Every row gives one point. The points of each table are mixes of a few directions, plus a little noise. How many directions does each table use, and how many do they share? Where both have some left over, give the other angles between the two spaces (their principal angles), to ten degrees, smallest first.

First:
[[ 25  51]
 [-10 -21]
 [ -7 -15]
 [ 28  58]
 [-23 -49]
 [ -2  -4]
 [-10 -21]]
Second, 7 rows:
[[ 60 -29]
 [-26  12]
 [-42  20]
 [-38  18]
 [ -8   4]
 [ 11  -5]
 [ 43 -20]]
Directions: first 1, second 1, shared 0; angles 90

First:
[[ -5  15   6  28  42  -7]
 [-12  -9 -40  41 -13  -5]
 [-25  25   5   8 -23 -34]
 [  5 -25 -21 -13 -39  14]
 [ 27  11 -30  30  -9 -21]
 [ -3  24  27 -21  -8 -22]
 [ -5 -37  20 -34  23  53]
 [ 12   5  -6  17  22   0]
 [  6  -8  39 -55   6  22]]
Second:
[[  0 -12  35  -2   9  -2]
 [ 34  11 -20 -16  27  22]
 [ 11  -4  17  -6  17   6]
 [ -5  -7  19   2   1  -5]
 [ 16 -11  39 -10  25   7]
 [-31  29 -95  20 -59 -14]
 [-41   2 -20  22 -46 -24]
 [ 11  -9  29  -6  18   4]
 [  8   3  -4  -5   6   5]]
Directions: first 4, second 2, shared 1; angles 50

First, 11 rows:
[[ 20  32   4 -33 -53  17  37 -73   8 -33 -26  29]
 [  1   4  29  39 -14  26   0  45  16 -54 -10   0]
 [ 16  -2  -6  34  31 -12  21 -12   8   2 -18   6]
 [ -3  42 -39 -42  29 -37  23  -7  10  80  46   4]
 [-10  -2 -41  32  17  20  22 -14   4 -39  -6  18]
 [ -9   5  -7 -60 -43   2  -1 -49 -15  10   8  -1]
 [ 17  -2 -22 -64  37 -29 -42 -17 -24  95  10  34]
 [-28  13 -15  -6 -10  23 -10  44   5 -19  32   0]
 [-13 -47  26  23   5   0 -41  36 -19  -6  -6 -32]
 [ -6 -15  21  33  -3  -4   7  16   4 -19  -4 -34]
 [ 14 -26  51  44   4  -5 -14  31   2 -17 -27 -24]]
Second (8 x 12):
[[ 88 -30 -79 -14 -40   3  -8   5  56  -4  57  15]
 [ -5  22  14  20  28  19  -4 -22  51   0  -8 -27]
 [-60  -9  49  24 -25 -43 -16 -33 -88 -14  12  53]
 [-17  20  22  20   6   5  15  12 -24  18  -5  11]
 [ 20 -10  21 -34  38  26  -8  -9   6 -26 -23 -29]
 [-25  17  -3  17  -7  45 -12   9  19  53 -25 -25]
 [ 24   2  -6 -12  10 -10  29  33 -13  -7   2   5]
 [-23 -12 -20 -19 -11 -43   4   8  -3 -19 -11  -3]]
Directions: first 6, second 6, shared 1; angles 60, 60, 70, 90, 90

First (8 x 20):
[[ 35 -50   1   0 -18 -33  52 -10  -5  12  45  48 -21  15  -6   7   7 -24
    5   9]
 [-14  48 -72  71  10 -19   3  44  20 -35   1 -26   0 -13 -17 -32 -13 -12
  -14 -13]
 [ -1   8   5  25  -4 -23  18  28   7   6  19  17 -20   1 -32 -13  14   7
    0   1]
 [ 19 -32  25  -2 -15 -28  38   4  -3  21  36  43 -25  12 -22   3  18  -2
    6   9]
 [ -5  -9  59 -32  -4   7  -7  -4  -8  28  -2  16 -10   5 -13  10  20  26
    9   7]
 [  5 -21  46 -27  -7  -1   6  -9  -8  24   8  23 -11   8  -8  11  16  13
    8   8]
 [ -4  20 -60  21  10  12 -15  -4   6 -33 -19 -36  24  -9  27  -6 -27 -22
  -10 -10]
 [-35  37  -3 -56  28  85 -95 -48 -10 -24 -89 -85  63 -17  71  21 -34  14
   -3 -11]]
Second:
[[ -3  38 -24  46   2 -34  36  50  21 -14  18   9 -12   5 -37 -34  11 -14
   -1 -11]
 [  2 -12 -47  33   8  -6 -24 -13   1 -20   4 -15   4 -15  12   4 -22   1
  -11   4]
 [-19   7  15 -70 -41  94 -39 -29 -24  15 -78 -50  22   1  65  50 -11 -22
  -12  -3]
 [  0   0 -12  29 -39  -6  38  43  -8  25  16  13 -42  -1 -28   0  15  -7
  -15   5]
 [ 30 -63  15  15  -1 -52  45   2 -21  40  71  54 -47  -5 -40  -6  14  33
    1  21]
 [ 19 -18 -44  27  -3 -24  45  17 -14   9  36   9 -22  -8 -10 -16  -7  -5
  -10   3]
 [  2 -23  51 -48 -20  25   2 -14 -19  36  -9  11 -10   7   7  23  14  11
    4   9]
 [-28  92  16   0  45  -7 -19  18  53 -61 -38 -19  59  21  -5 -40   6 -23
   26 -33]
 [ 19 -33  46 -73  43   2  -5 -59 -14   6   4  10  34   8  28   0  -6  20
   25   3]
 [-10  20  22   4  28 -14 -31  -9  26 -26  -7   3  23   6  -8  -9   3   8
   15  -6]
 [-13  -8 -38  37 -23  20 -47  -6   1 -10 -18 -24  -9 -17  14  28 -17  -2
  -22   8]]
Directions: first 3, second 5, shared 2; angles 40
